Every row gives one point. Each copy is the shape, with its points in the same order, turned, moved and blurred by noise. Say if it was mirrored as well.

Shape, 8 rows:
[[ -4 -38 -14]
 [-42   1  25]
 [-29  14 -10]
 [ 17 -23 -19]
 [ -5   9  25]
 [-30  10 -30]
 [ 26  13  74]
 [  8 -37 -21]]
Copy 1:
[[ 35 -36 -16]
 [ 53  24  -2]
 [ 26   6  21]
 [  5 -33 -19]
 [ 26  27 -16]
 [ 22 -10  37]
 [ 13  54 -64]
 [ 23 -44 -16]]
Copy 1 is: only turned
Copy 2:
[[ 41  14  22]
 [ -6  38 -13]
 [-10  18  18]
 [ 40 -12  24]
 [  2  -2 -19]
 [ -2  15  39]
 [  7 -20 -68]
 [ 50   0  29]]
Copy 2 is: only turned
Copy 3:
[[-16 -24   8]
 [ 49 -13  -2]
 [ 12  -3 -30]
 [-26  -5  15]
 [ 31  17  10]
 [  1  -6 -40]
 [ 55  30  59]
 [-35 -15  15]]
Copy 3 is: mirrored

Shape (9 x 4):
[[ 92 -33  -1  12]
 [ -1   7   4  20]
 [ 25  13  -6   0]
 [-22 -20  -1   8]
 [ 39 -11 -24  15]
 [ 30  42  -3 -23]
 [-18 -32  -9 -23]
 [-17  -8   7 -12]
 [-19  63 -31   9]]
Copy 1, 9 rows:
[[ 24  77   1  46]
 [-11  -9  25   4]
 [ 12  12   9 -12]
 [-22 -29  -3  17]
 [ 25  16   8  31]
 [ 20  23  10 -41]
 [-19 -23 -38  11]
 [-26 -17  -7  -5]
 [ 35 -39  34 -45]]
Copy 1 is: mirrored
Copy 2, 9 rows:
[[-88  40 -54  16]
 [ -6   8  12  -3]
 [-19  28 -16 -17]
 [  8 -16 -10  18]
 [-42   8 -27 -11]
 [ -2  50 -20 -39]
 [ 17 -17 -37  10]
 [ 22   1 -19  10]
 [ 25  12  21 -62]]
Copy 2 is: only turned
Copy 3, 9 rows:
[[-62 -45  -6  80]
 [  4 -19  12   6]
 [ -6 -34 -16  19]
 [-10  13   3   1]
 [-43 -32  -4  23]
 [ 17 -46 -43  27]
 [-15  31 -12  21]
 [ 13  17  -5  10]
 [ 13 -42 -30 -44]]
Copy 3 is: mirrored
